Each wall is flat, endless, passes through zero and stands at right angles to its row. A trip goes straight from one point to another. Which walls does it cross, in order?

Walls:
(1): -0.049  0.032  0.053
(2): -0.011 -0.003  0.023
(3):  0.008 -0.035  0.022
(4): -0.049  0.021  0.048
(5): -0.015 -0.062  0.042
(6):  0.037 -0.004 -0.011
(7): 0.018 0.008 0.007
(8): -0.019 -0.001  0.058
(9): -0.044  0.028 -0.018
Trips:
 0.021 -0.023  0.029 to -0.004 -0.022  0.015 -> 4, 1, 6, 7
 0.026 -0.035  0.016 to  0.004  0.036 -0.008 -> 2, 8, 5, 3, 9, 1, 4

Walls:
(1): -0.009  0.019 -0.011 -0.002  0.013 -0.002 -0.021  0.027 -0.026 -0.014 -0.020
(2):  0.009 -0.016  0.029 -0.005  0.000 -0.018  0.021  0.018  0.043 -0.023  0.039
(3):  0.037 -0.007  0.038  0.004 -0.008  0.003 -0.011  0.016 -0.013  0.001  0.010
(4): -0.038  0.013 -0.009 -0.009 -0.026 -0.012 -0.048 -0.042  0.018  0.012 -0.018
(5):  0.000  0.012 -0.029 -0.019 -0.017  0.018  0.016 -0.035 -0.001 -0.038 -0.012
(6):  0.023  0.041  0.037 -0.020  0.033  0.022 -0.012 -0.015 -0.033 -0.015 -0.043
(7):  0.025  0.032 -0.002  0.011  0.062 -0.003 -0.026 -0.029 -0.002 -0.032  0.014
(8):  0.009 -0.031 -0.003  0.024 -0.028  0.005 -0.003 -0.013 -0.028  0.040 -0.035
(9):  0.011 -0.012 -0.014  0.017  0.020  0.030 -0.004 -0.023  0.016 -0.019  0.004
(10):  0.039 -0.051 -0.046  0.042  0.011 -0.049 -0.018  0.001 -0.024  0.013 -0.007
Trips:
 0.029 -0.010  0.023 -0.002  0.038 -0.002  0.014  0.008 -0.014  0.038  0.055 to  0.000 -0.028 -0.027 -0.002 -0.022 -0.027 -0.006  0.031 -0.016 -0.002  0.034 -> 7, 8, 1
-0.021 -0.078 -0.054 -0.031  0.004 -0.025 -0.003  0.002  0.016  0.000  0.040 to -0.021  0.056 -0.088  0.021 -0.087  0.029 -0.009  0.021  0.006 -0.008  0.002 -> 2, 8, 1, 9, 10
-0.058  0.021  0.030 -0.001  0.058 -0.010  0.019  0.032 -0.055  0.014 -0.028 to -0.044 -0.080  0.004 -0.037  0.020  0.026  0.009 -0.003  0.024  0.046  0.024 -> 7, 8, 6, 1, 2, 9, 4
-0.021 -0.042 -0.022 -0.015 -0.020 -0.034 -0.020 -0.007 -0.008 -0.030  0.038 to  0.001  0.002  0.000  0.050 -0.045  0.011  0.030 -0.021  0.013  0.023 -0.001 -> 8, 9, 2
-0.014 -0.005 -0.003  0.060  0.032 -0.006  0.039  0.019 -0.021 -0.011  0.025 to -0.003 -0.049  0.035  0.033 -0.028 -0.012  0.029  0.018  0.025 -0.043  0.024 -> 1, 3, 7
-0.024  0.044  0.009  0.020  0.028 -0.005  0.014  0.031  0.019  0.020 -0.025 to  0.008 -0.010 -0.014  0.019  0.007 -0.011 -0.005 -0.034  0.005  0.050 -0.014 -> 4, 8, 10, 1, 6, 9, 7

Walls:
(1):  0.020 -0.020  0.007 -0.031 -0.015 -0.060  0.006  0.027  0.001  0.048 -0.009  0.014  0.000  0.074 -0.022  0.045 -0.001  0.032 -0.016 -0.001  0.018 -0.063  0.015 -0.033
(2): -0.002 -0.033 -0.014 -0.026 -0.019  0.019  0.022  0.034  0.000  0.011 -0.008 -0.035 -0.009 -0.022 -0.016  0.043  0.043  0.028  0.004 -0.009  0.015  0.000 -0.005 -0.005
(3):  0.006  0.016  0.024 -0.005  0.025 -0.018 -0.020  0.002 -0.040 -0.016 -0.041  0.028  0.013  0.029 -0.025 -0.015  0.026  0.018  0.017 -0.056 -0.019  0.006  0.015 -0.001
(4): -0.045  0.009 -0.002  0.021  0.038 -0.023 -0.013  0.024 -0.001 -0.035 -0.043 -0.002  0.018 -0.025  0.022  0.000 -0.015  0.052 -0.011 -0.002  0.009  0.018 -0.005  0.002
(5): -0.014 -0.018  0.001  0.091 -0.032 -0.024  0.042 -0.005  0.028 -0.046 -0.021  0.024  0.007  0.019  0.001  0.008  0.017  0.039 -0.038  0.004  0.011  0.035 -0.015 -0.021
(6): -0.012  0.009  0.032  0.047 -0.056  0.033  0.044  0.021 -0.019 -0.054 -0.033 -0.042  0.007  0.027 -0.027  0.039 -0.028 -0.008 -0.002  0.023 -0.002 -0.038 -0.034 -0.008
(7):  0.011  0.023 -0.003  0.000 -0.002  0.008  0.030 -0.011 -0.023  0.030  0.049  0.005 -0.025  0.016  0.008 -0.039  0.001  0.028 -0.005 -0.019 -0.001  0.031  0.003  0.036
(8): -0.020  0.002 -0.010  0.022  0.016  0.025  0.033 -0.022 -0.023 -0.037 -0.005 -0.020  0.018 -0.009 -0.037  0.010 -0.016  0.011 -0.016 -0.012  0.002 -0.018 -0.020  0.044
(9): -0.008  0.038  0.013  0.014 -0.008 -0.048  0.007  0.001 -0.005 -0.020 -0.014  0.009  0.007 -0.018  0.020 -0.029 -0.017  0.021  0.043 -0.017 -0.044 -0.002 -0.003  0.019
(10):  0.059 -0.017  0.019  0.025  0.035 -0.017 -0.001  0.032  0.018  0.021 -0.021  0.032  0.045 -0.035  0.013  0.037  0.019 -0.014 -0.012  0.002  0.011  0.069 -0.016  0.000
(11): -0.016 -0.024  0.015  0.016  0.004 -0.026  0.027 -0.019 -0.035 -0.003  0.017  0.013  0.024 -0.025  0.004 -0.011  0.044  0.001  0.039 -0.022 -0.011  0.041 -0.024  0.029
Trips:
 0.060 -0.002 -0.017  0.057 -0.030  0.012  0.054 -0.054 -0.008 -0.031  0.058 -0.010  0.013  0.002  0.015  0.022  0.053 -0.037 -0.023 -0.030  0.027  0.062  0.051 -0.021 to -0.015 -0.005 -0.032 -0.017 -0.017 -0.034 -0.014 -0.040  0.001 -0.033  0.014  0.008  0.039  0.009 -0.012  0.009  0.019 -0.015 -0.034  0.019 -0.028 -0.009  0.010 -0.046 -> 2, 8, 7, 1, 10, 11
 0.007 -0.009 -0.030  0.014 -0.054  0.005 -0.006  0.009 -0.038  0.003  0.021  0.060 -0.012  0.075  0.014  0.041 -0.048 -0.036 -0.004  0.019  0.019 -0.003 -0.001 -0.023 to  0.044  0.004  0.027  0.046  0.007  0.025 -0.039  0.024 -0.017  0.003 -0.029 -0.058 -0.006  0.044 -0.035 -0.026 -0.035  0.029 -0.023 -0.028 -0.006  0.051 -0.002  0.020 -> 7, 3, 10, 8, 4, 1
 0.056 -0.018  0.006 -0.013  0.045  0.007 -0.011 -0.035 -0.007 -0.014  0.006 -0.003 -0.003  0.009 -0.010 -0.013 -0.047  0.007  0.023  0.006  0.051  0.017  0.020  0.022 to  0.009  0.031 -0.004  0.005  0.043  0.020  0.017  0.033  0.001  0.012  0.014  0.017  0.034 -0.012  0.008  0.032  0.026  0.035 -0.033 -0.008 -0.002  0.006  0.014  0.024 -> 4, 2, 11, 5, 1
